Each row of a before or after table is a point. One or more steps were done to the points. Then noise was added and the rows were shuffled. The steps act on columns, c1 being the first. Name the steps. A step turns or swaps two columns, mirrors them in a line or flattens them onto one, adds a multiple of one to another, or multiplies or shifts one. Angles are multiples of 10 degrees, from the lower column toward the higher: turns from -170 to 170, lines from 10 to 170 but not 90. Use the fewest steps. Two steps may share a column if one is a turn and the other turns, adds or multiplies; they go together, in the order done. Otherwise the lowest column goes first.
In the rows, zero is written as 128.

Before (11 x 3):
[[ 99 178 167]
 [142 152  97]
 [114 168 176]
 [137 165 103]
 [115 125 137]
 [158 103 168]
 [ 90 131 135]
 [140 175 106]
 [106 176 129]
 [126  99 125]
 [ 99 137 106]]
After (11 x 3):
[[164 139  69]
 [ 99 125 122]
 [175  98 225]
 [172 107 128]
 [180 141  71]
 [139 101  77]
 [153 141  51]
 [134  90 144]
 [123 114 153]
 [171 113 246]
 [101 160 226]]
Steps: swap c1 and c2; multiply c3 by 2.5

Before (11 x 6):
[[117 106 182 127  90 151]
 [ 98 103 124 109  68  83]
 [175 133 184  68  75 102]
 [136 176 142 108 104 135]
 [133  83 117 127 160  82]
 [157 157 127 137 150 148]
 [115 117 146  74 114 141]
 [ 92  82 196 127 142 116]
 [124 118 151 119  91 128]
 [106 150 139 116  90 111]
 [156  77 139 158 165  58]]
After (11 x 6):
[[106  93 104  89  12 104]
 [ 83  87 171  85 146 168]
 [157 157 131 147 168 136]
 [ 68 156 155  87 203  77]
 [121 118 102 106 100 176]
 [116 120 140 110  57 141]
 [109 114 159 118  51 172]
 [147 112 134 108  53 127]
 [177 136 121 123  83 153]
 [ 83 133 121  98 185  97]
 [129 179 118  60  25 174]]
Steps: swap c1 and c2; turn c3 and c4 by -50 degrees; turn c4 and c6 by -50 degrees; multiply c5 by 2

Before (9 x 8):
[[153 169  97 142 181 164  89 119]
 [ 79 161 195 113 151 139 123 111]
 [ 64 113 146 101 154 192 173 124]
 [ 69 164  74 100 114 168 126 112]
 [103 130 108 114 147 126 141 137]
 [231 104 103 154 138 143  89  54]
 [ 92  10  64 131 171 141 151   7]
 [113 163 117 140 143 151 183  81]
 [164 159 131  88 163 140 148  68]]
After (9 x 8):
[[149 171  81 144 184 169  94 158]
 [113 128  95 109 132 130 145 147]
 [ 91 157 190  93 165 141 123 128]
 [216 104 132 182 187 142  87  80]
 [ 85 166  90  84 129 170 134 104]
 [ 75 115 129  85 157 189 173 142]
 [110 158 134 134 164 155 182 101]
 [ 95   9 110 112 241 147 143  59]
 [173 163 144  99 186 135 154  99]]
Steps: turn c1 and c4 by 20 degrees; turn c5 and c8 by 40 degrees; add -0.7 times c8 to c3

Before (11 x 11):
[[129 129 135 244 179  86 158 166 118  27  66]
 [ 93  87  93 227 147 135 111  91 103 165  93]
 [163 129 125  71 161  85 217 121 146 107  35]
 [ 80 160 134  96 145 176 106 182 215 150 114]
 [155 145 148 158 184 164  86 100 110 124 114]
 [112  52 105  73 141 125  96 185 139 148  73]
 [ 99 171 135  70 141 167 133 131 109 140 139]
 [171  33 119  75 171  67 175 183 169 170 151]
 [115 150 139  99 169  41 118 147 161 143  39]
 [173 155  74  68 222 125 101 180 114 139  99]
 [184 167 115 104 131 176 117 183 112 151 134]]
After (11 x 11):
[[169  91 145  72 145 139 164 125 110 143 140]
 [ 51 128 104  73 139 159 115 188 135 148  77]
 [179 174 131 105 124 153 175 181 111 153 140]
 [ 40 188 101  77 173  64  87 186 169 172 149]
 [160 171  73  64 221 152 111 179 115 136  99]
 [147  74 145  96 142 167 170 179 218 152 114]
 [149 153 153 155 181 176 149 100 115 129 109]
 [ 84  99  96 228 146 148 133  90 101 167  85]
 [150 113 115 100 166 106  43 148 161 145  43]
 [125 128 123 247 173  88  95 169 120  24  68]
 [134 162 113  71 161  25 121 123 143 111  35]]
Steps: mirror c1 and c2 in the line at 40 degrees; add 0.3 times c6 to c3; turn c6 and c7 by 70 degrees

Before (8 x 14):
[[150 176 135 103 110 141 136 128 116  91 176 165 100  93]
 [ 87 169 107 101 190 163 142 142  87 121 117 145 124 137]
 [150 121 149 200 102 137 160 130 150  87 165  91 184 190]
 [123  94 203 102  90  97  76  94 105  77 144 114 153 127]
 [161 132 193 116  82 129  76 165 149 171  92  98 189  98]
 [ 93 104 168 159 106 186 145  60  84  88 133 116  80 115]
 [132  90 113 180  86 175 141 144 140 120 108 131  76  96]
 [109  92 103 123  98 189 139 174  96 174 134  77 140 167]]
After (8 x 14):
[[ 75 146 127  93 169 134 124 174 144  70 167 142 116 204]
 [164 155 190 116 149 150 112 121 102  97 220 156 218 149]
 [ 82  98  99  70 170 124  87  98 101 157  39 166 148 194]
 [141 109  95 199 168 149 126  86 109  93  77 112 148 113]
 [137  70 167 115 162 169 148  54 155 129 143 163 131 102]
 [139 187  93 141 148 117 109 121 137 141 249  91  93 134]
 [139 144 115 186 157 211 164 144 168  83 142  95 131 168]
 [135 160 137 118  74 136 171  95 179 155 101 105 102 108]]
Steps: turn c1 and c7 by -80 degrees; turn c2 and c10 by 50 degrees; swap c3 and c14; turn c4 and c13 by 60 degrees; turn c5 and c9 by 170 degrees; turn c6 and c8 by -140 degrees; turn c6 and c12 by 150 degrees; multiply c11 by 2.5

Before (10 x 20):
[[133 127 125 197  75 101 106  34 113 120 120 161 139  52 144 116 130 126
   79 117]
 [127 110 152 181 160 145  54  91 135 120 147 166 146 163  90 139 150 201
  194  86]
 [ 98 135  91 124 105 165 206 119  68 120 150 128 113 167  81 119 110 176
  165 117]
 [130 125  73 123 128 100 153  89 101 230 209 117 109 119 138 156 117 175
  127 113]
 [159 125  73 165  89 133 193 171 172 118 149 110 138 186 150  82 151 151
  181 132]
 [191 140  73 133 114  90 114 129 164 124 128  61  57 157  95 111 142 155
  146 147]
 [123 144 153 145 150  28  42 128 166 104 179 181 118 198 126 199  67 103
  126 142]
 [169 140 147 193 123 126 154  96 109 187 117 112   7 210 120 108 137 156
  101 145]
 [217 190 173 142 131 104  49 103 101  95 122 137 192 108  25  96 188 191
   81  93]
 [128  69 119 159  29 104  98 180 162  26 133 186 189  51 112  51 219 170
  142 108]]
After (10 x 20):
[[112 134 118 119 111 164 207  87 187 121 152 127 106 157  81 152 110 178
  166 117]
 [156 127  89 124 109 101 151  74 155 227 208 121 127 119 139 133 120 175
  129 113]
 [119 126  32 202 141  99 105 123 143 119 118 153  74  73 146 118 126 127
   81 119]
 [ 59  67 179 156 192 106  99 118  93  24 137 167  33  75 113 102 221 171
  143 109]
 [127 191 105 139 198 104  51 173 157  98 122 136 136 113  26  32 188 192
   82  91]
 [121 141  98 191   5 125 151 145 148 187 118 118 126 187 121  80 137 155
  107 146]
 [134 140 130 132  58  91 115  78  92 124 126  83 113 147  97  67 141 157
  147 144]
 [137 109  91 179 149 144  53 153 122 119 145 153 159 153  93 135 150 200
  197  87]
 [195 144 129 146 115  31  39 153  86 104 179 167 149 176 128 156  68 102
  125 141]
 [ 93 127 170 166 139 133 193  73  85 121 145 115  90 167 149  81 152 152
  180 135]]
Steps: turn c1 and c16 by -70 degrees; swap c3 and c8; swap c5 and c13; multiply c9 by -1; multiply c12 by 0.7; multiply c14 by 0.7

Before (11 x 32):
[[118 145 100  97  95 149 171 113 179 163 106 117 103 138 136 131 180 163
  144 157 146 141 110 225  94 144 162  11  45 142 100  97]
 [ 96 188 141 108  63 133  94 145  47  89  43 229 168 179  84  33 184 156
  114 132 177  64 155 158  50 123 151 111 181  88 131 103]
 [175 180 113 108  71 111 172  50 230 110 169 116  85 183 103 141 135  87
  119 179 140  80 115 109 109  62  80 134 145 167 156 157]
 [198 179 124 110 100  91 143 187  75  51 145 112 211 126 136 146 126 184
  169 126 174 117 140 101  64 119  51 124 168  91 120 165]
 [155 120 115  35 113 120 136 106 155 177 122 139  61  97 108 133  84 139
  152 129 157 110 132 157 149 145 145 185 143  84 161  74]
 [115 110  47  82  71 164 140 134 129  20 103  85  66 169 121 116 110  30
   70 146  89  73  80  70 132 150  63 124 106 137 185 123]
 [120 131 197 154 100  43 173  89 153  48  96 168 152  44  84 150 174 156
   49 120  97  88 129 203  75 104 138 118 118 177  55 139]
 [132 169 216  91  45 110 114 160 134 120 102  93  72 157  82 128 144 173
  127 101  52 132  54 123 151 187 121  83 158 112  59 149]
 [193 100 143 181 101 149 140 215 153 124 117 116  83 176 104 154  89 137
  124 105  70 154 174 125 116 109 191 165  38 139  90 116]
 [ 88 204  97 164 131 166 196  63 108 151  61 242 151 153 143  86 130 212
  180  91 104 124 193 136  63 178 163 141 167 138 102 194]
 [110  84 121 132  96 185  97 118 194 168  83 158 187 139 165 143  73 207
   63 129 189 126 159 129 153 119 134 160 171 152  85 140]]
After (11 x 32):
[[ 96 130 193 150  93  44 158  79 156  47  95 107 150  45  90 150  93 155
   41 121  96 122 156 203  85 107 143 112 120 171  57 139]
 [ 98 113 120  32 138 120 156 107 156 175 124  84  58  98 117 133 160 139
  155 131 163 107  97 161 147 143 137 178 149  78 171  66]
 [129  86 111 128  95 179 120 118 193 171  83  97 190 145 165 144 150 207
   62 123 188 111  73 125 152 119 138 161 171 148  81 138]
 [130 174 213  88  84 109  83 156 137 121  99  34  67 155  86 127 167 173
  127  97  51  61 194 128 150 187 123  81 162 109  59 150]
 [ 84 178 124 109 164  86 147 179  76  53 146  48 205 124 140 142 120 185
  159 124 175  61 116 102  60 121  41 123 172  94 122 166]
 [ 80 105  44  79  57 168 128 133 132  18  96  24  59 169 119 115 171  27
   70 146  82 101 161  75 134 159  60 125 100 137 192 122]
 [145 144 101  94 101 146 151 108 184 161 104  60 105 136 132 131 101 170
  149 158 147 107 174 223 103 142 158   6  43 142 102 101]
 [140 206  93 165 104 159 217  60 107 153  54 185 154 152 144  85  83 215
  178  93 107 154  83 132  65 171 159 140 164 137 103 192]
 [123 102 144 175 167 152 176 221 150 126 115  55  78 174 106 158 128 136
  124  98  66  60  69 132 118 114 193 171  35 141  84 116]
 [ 66 177 117 106 115 108 167  51 234 109 168  59  82 178 100 137 133  89
  118 183 141  63 145 108 107  56  81 137 143 162 158 153]
 [ 73 182 146 116  49 134  86 147  46  89  51 169 172 175  84  32  67 148
  114 125 173 112 149 157  51 124 150 110 177  81 129 100]]
Steps: turn c1 and c22 by -110 degrees; turn c5 and c22 by 50 degrees; turn c17 and c23 by 140 degrees; add -0.5 times c23 to c7; shift c12 by -60
